Each row of a before or after table is a point. The points were changed in one or more steps. Then noise was added and the rows were shuffled. The steps act on how far a point lies along the listed directions, d1 being the first. Name the steps. A step turns or swaps two directions, mirrors them in a line or flattens them onto one, adds a multiple of one to another, or multiplies one. Angles are multiples of 10 degrees, from the lower direction toward the higher: turns from -170 to 170, lines from 10 to 170 but not 90. Use the fewest steps. Two steps may share a direction if one is a turn and the other turns, adds or multiplies; they go together, in the order done. Otherwise the lowest direction goes first.

Directions:
(1): [37 41  8]
(2): [ -6  15 -53]
(3): [-42  34  14]
Before (13 x 3):
[[ 17  41 -42]
 [ 17  84  34]
 [-11   7 -46]
 [ 26  33  15]
 [-55  30  25]
 [-37  17  22]
 [ 23  35  43]
 [  6  -4 -41]
 [ -6  51  59]
 [ -3  29   1]
 [ -3   3 -47]
 [ 10  19 -42]
 [ 21  13  -6]]
After (13 x 3):
[[-35  24   0]
 [ 57   9   8]
 [-41  18  18]
 [ 14 -29  33]
 [ 67 -11  36]
 [ 34  27   5]
 [-37  24  13]
 [  6  22  -4]
 [ 13  11  25]
 [-12  53  25]
 [ 72  35  52]
 [-25  38  13]
 [ 14 -36  53]]
Steps: turn d2 and d3 by 100 degrees

Directions:
(1): [-57  21  18 -12]
(2): [ 31  44  31 -18]
Before (14 x 4):
[[-48 -19   6  -1]
 [ 32 -25 -31  36]
 [-43 -10   2   3]
 [ 10   0   9   0]
 [ -6 -22  -2   9]
 [ 11   0   4  -5]
 [  3 -26 -17  -6]
 [ 64  -2  -6   6]
 [ 13 -25 -23  10]
 [-31  30  15 -19]
 [-15  -6  -4 -11]
 [-28  -8   2 -11]
 [ -6   5   8 -17]
 [-25  21  16   3]]
After (14 x 4):
[[-51  -4   8 -14]
 [ 16  -1   7   1]
 [-28  -3  -1 -13]
 [ 34 -40 -33  18]
 [-53  31  29  -3]
 [-77  -5   7   0]
 [ 14 -33 -27   0]
 [-15  10  14 -18]
 [123 -16 -17  15]
 [-85 -15  11  -5]
 [ 73 -47 -48  51]
 [ 19   1   3  -5]
 [ -5 -27  -7  11]
 [-69  48  33 -31]]
Steps: multiply d1 by 2; multiply d2 by 1.3

Directions:
(1): [ 27   6  -2  33 -29  59]
(2): [ 29 -20 -64 -30  -6   0]
Before (12 x 6):
[[-36  13  26  -7  43 -61]
 [-15 -13 -11 -15  10   2]
 [ 11  -6  26  12  21 -20]
 [-23  31 112  85 -26  65]
 [ 14  -5 -27   0  -2  13]
 [-22  -6  49   3  54 -51]
 [  7  28  47  29  -2  -3]
 [-17  -6   4  -3  -8   2]
 [ 21 -34 -32 -17 -15   0]
 [-42 -17  43 -16  42 -63]
 [ 19  10 -21 -20   6  12]
 [ -3  -3   5  12  -3   6]]
After (12 x 6):
[[  40   -3   17   53   -4   60]
 [ -21   -5   13    3    7   13]
 [ -14    1    3   -8   18  -24]
 [  -6   19   14  -17   21  -12]
 [  19   -5   35   56  -24   68]
 [  18   24   18   58  -14   54]
 [ -11   -6   -3   -2  -12    9]
 [  49    3  -33   -1  -16   12]
 [   2   -9  -12    1   -1    0]
 [ -23  -17   33   -6    7  -34]
 [  34  -10    5   20    4   11]
 [  71  -47 -120  -40  -33   39]]
Steps: turn d1 and d2 by 130 degrees

Directions:
(1): [ 10  27 -14 -43 -25 -34  59  12]
(2): [ 19  65  26  34 -37  21  -6   5]
(3): [-13 -15 -14  -1 -18  25  -6  82]
(4): [ 15  29 -51 -38  16  49 -18 -14]
(5): [ -8  18  58 -54  26  -3 -27  16]
(6): [ 52 -18  25   9  35  36  45   9]
Before (8 x 8):
[[  0 -60  11  31  22  22 -12  19]
 [-55 -37 -68   6  -2  21 -73 -14]
 [-21  28   3 -27 -22  -3 -46  51]
 [ 14  28  53 -39  56 -19 -17 -55]
 [-32 -14  -2  48 -21 -32 -28  14]
 [ 19  33  24   9   9  48 -21   3]
 [ 37  52  49 -20  29 -22  46 -26]
 [ -7 -32 -38  10  41   5 -14  -2]]
After (8 x 8):
[[ -3  -8  52  -7  65  29 -68  -8]
 [ 22  38  17  -4  -2  45  -7  32]
 [-53 -27 -86 -33 -32   2 -26  39]
 [ -1 -45  -7  -6  -8   3  35  63]
 [ 25  21  69  24  55  17 -15 -39]
 [ -7 -30 -43  -4  29   1   5  24]
 [-30  -3 -10  29 -35 -41  -5  31]
 [-11  53   2 -49 -28 -38 -13  19]]
Steps: turn d1 and d3 by -80 degrees

Directions:
(1): [-54  14 -36  -8 -11 -53 -43   0   8]
(2): [ 20 -29 -18   5  20  39 -67   9  36]
(3): [-36  -1 -16  57 -43  43   7 -29   2]
Before (12 x 9):
[[  23  -19   33   21  -13   23   41   25   -5]
 [ -48   18   -6   50  -43  -14  -36  -15    7]
 [  36   22   21 -118   56  -95   -7   49  -26]
 [ -59   24  -13   13  -20  -52    8  -11   16]
 [ -43    5   -4   24  -48   14   45  -22   -3]
 [ -49    4    2  -31   11  -90  -31   14  -17]
 [ -11   10  -19  -30   14  -37  -36    0   10]
 [ -32  -18  -33   33  -25  -12   -2   -5   -7]
 [  75    1   26  -67   76    8   15   24  -20]
 [  66   -2   22    5   16   48   32  -15  -26]
 [ -81   35  -35   31  -53  -31   -8   -6   -5]
 [ -71   21  -33   23  -57  -42   10  -42    1]]
After (12 x 9):
[[ 28  22  30 -12   7  -2  44  23 -14]
 [ 32   7  27 -24   4 -20  57  -7 -14]
 [-77  17 -29  82 -95  64  26 -53 -21]
 [ -6  -3  -9  26 -18  42   0 -25   2]
 [ 36   6  39  -5  15 -15  -5  18   0]
 [  5  16 -22 -18   9 -31 -25 -10 -15]
 [ 14   6  22 -52  14 -39  37  18  -7]
 [ -6  -7  14  -9  -8 -35   2  36   1]
 [  3  11  25   8  -2  -6  47  -8   5]
 [ 28 -21  -3  -3  16 -15  17  21 -13]
 [-61  13 -45  31 -21  37 -20 -34  -6]
 [-31 -13  23  54 -32  36  29 -21 -24]]
Steps: turn d1 and d3 by 160 degrees; multiply d1 by 0.4

Directions:
(1): [-20 -24  40 -10  20 -55 -60 -20  34   5  13]
(2): [-27  57  45 -37  19  35 -25  39 -14   4  -9]
(3): [ 27 -54  29 -22 -47  28 -24  28 -16 -41  16]
(4): [ 43   4 -39 -34  15 -16 -27  20  23 -19 -67]
(5): [-17  -4 -12  53 -34  -4 -23  66  26  36 -11]
(6): [ 67   3  21  10  42 -26  14  39 -18  24  35]
Before (14 x 11):
[[  3 -12   8  33   9 -30  40 -30 -20   1  42]
 [-15 -15   4  37 -28   3  22  18  15  24  44]
 [  3 -29  38  28  51 -96 -24  10  39  44  76]
 [ 52  -1 -62  46  -7  -8  55  30  19  12 -13]
 [-57 -14  35 -20 -55  40  -3  12 -15 -18  13]
 [ 58   0  -6  16  17 -48  41 -15  -2   0   4]
 [ 87 -15 -75  32   2 -15  43  23  -3   8 -21]
 [ 33 -16 -31  39   0 -66  25  20   5  36  15]
 [-44  20  53   4 -28  52 -24  33 -21   1   1]
 [ 57  11 -46  22  31  -2  38  21   5  21  -2]
 [-10 -52  67  -9 -70  41 -49  63 -11 -23  14]
 [ -2 -28  31  14 -31   7 -14  38   8  20  33]
 [-26  -7  14  12 -10 -40 -23 -22  44  -1   8]
 [-10 -28   2  32 -38  22  17  20  -6 -23  14]]
After (14 x 11):
[[-14   0  22  14 -26  36   8  30 -16 -24  12]
 [-35   1  28   7  -6 -30 -33  -3  43   3   3]
 [ -6  -3  56 -25 -13  22 -11  31 -12  11  34]
 [-48 -16  31 -44 -37  37  12 -26 -28 -39  24]
 [ 58  16 -59  52 -12   3   7  90   6  36 -37]
 [ 44  -1 -11  47   0 -44  22  31  16  25   0]
 [ 45  24 -33  32  23   9  21  50   9  35  -6]
 [  7  25   2  31   4 -46  -4  70   1  53   8]
 [ 25  38 -34  39  -8  12  28  84  15  30 -25]
 [-20  17  58 -43  -3  49   0 -39 -45 -37  11]
 [ -9  -1  58  10  58 -82 -38  30  29  48  75]
 [-23  19  30   0 -12  24  10  27   2  17  39]
 [ -2  -7   8  56  -4 -28  28   2 -11  14  36]
 [ -3 -40  86 -59 -41  54 -36  26 -34 -47  20]]
Steps: add -0.3 times d4 to d2; turn d2 and d5 by -70 degrees

Directions:
(1): [ -7  31 -26  -6 -62 -44  55  15  -6 -27 -28 -17]
(2): [ -8  60  -2 -47 -25  19 -48   6  36  27   3 -34]
(3): [ -2 -31  32 -34  26 -42 -35  21 -20 -34 -36 -49]
(4): [ 20 -10  51  16 -26  53  21  44  25 -40  21 -26]
(5): [-33 -14  21 -20  19  16  33   5  54  20 -68  26]
(6): [-58  -2  47 -14 -30  19   6 -64 -34 -12   9  -5]
Before (14 x 12):
[[  9 -18 -11  11  13  -8 -21 -25 -32   2  11  -1]
 [-33 -11 -27  18 -13  13  37 -47 -45  19   2  31]
 [ 32  15 -33   9  51 -20 -75 -10  -6  13  55 -35]
 [  7  -7   2   8 -13  -3  23  22   5 -28 -28   1]
 [  3 -14  34  21  31  76  -6 -14   2 -24  41  29]
 [ 51   0  15  19  22  37 -58  28 -14  -2  50 -21]
 [ 44  26 -59  37 -15  -9  10  21 -10   5  49  -9]
 [ 19  49 -26  -7  15  -6 -61 -20  14  34  35   6]
 [ -9 -31  33 -20  22   2 -23 -29 -16  -8 -20  -1]
 [-10   1  57  16  22  49  12 -21  20 -28  16  18]
 [ 42  16 -18  43  23   2 -53  10  -6  28  49  11]
 [-19  47 -18 -10 -39  11  15 -31   7  45   4  21]
 [-48  -3  -4 -51 -19 -43  -6  -2  -6  -6 -47 -35]
 [  6  47 -44  11 -39   0  -8 -33 -36   0  68 -15]]
After (14 x 12):
[[ 45  -5   8  30  56  88 -34  32  54  50  26  38]
 [-35  33 -35 -18 -69 -34  -2 -31 -50 -10  31 -32]
 [ -5 -19  -6  16  20  25  -6 -39  -7  27   6  29]
 [ 11  31 -13 -17  51  12 -53  -5  61  57 -10  29]
 [ 24   1 -13  16 -24 -16  19  28 -10 -36  -9  -8]
 [-22 -33  67  -2  43  69 -10 -19   3 -34   5  17]
 [ 33  -6 -40  18  53  18  24  54  78  45 -34  31]
 [-10  -6  18   2 -16  14 -17 -60 -47 -10  32   5]
 [ 35  -6  -9  33  77  32 -39  34  69  67 -12  53]
 [-47  15  30 -53 -19 -20  -2 -25   0  16 -53 -17]
 [-54   7  14 -20  19  56  16 -46  50  44 -22  37]
 [-26  -6  79   1   9  28   1 -34 -12 -53  12 -11]
 [ 29  14 -45  29  87  46 -44  -8  76  77  36  41]
 [-72 -38  22 -17  -2  -1  29 -59 -51   0 -47   7]]
Steps: add 0.7 times d5 to d1; turn d3 and d5 by -120 degrees; multiply d6 by 2
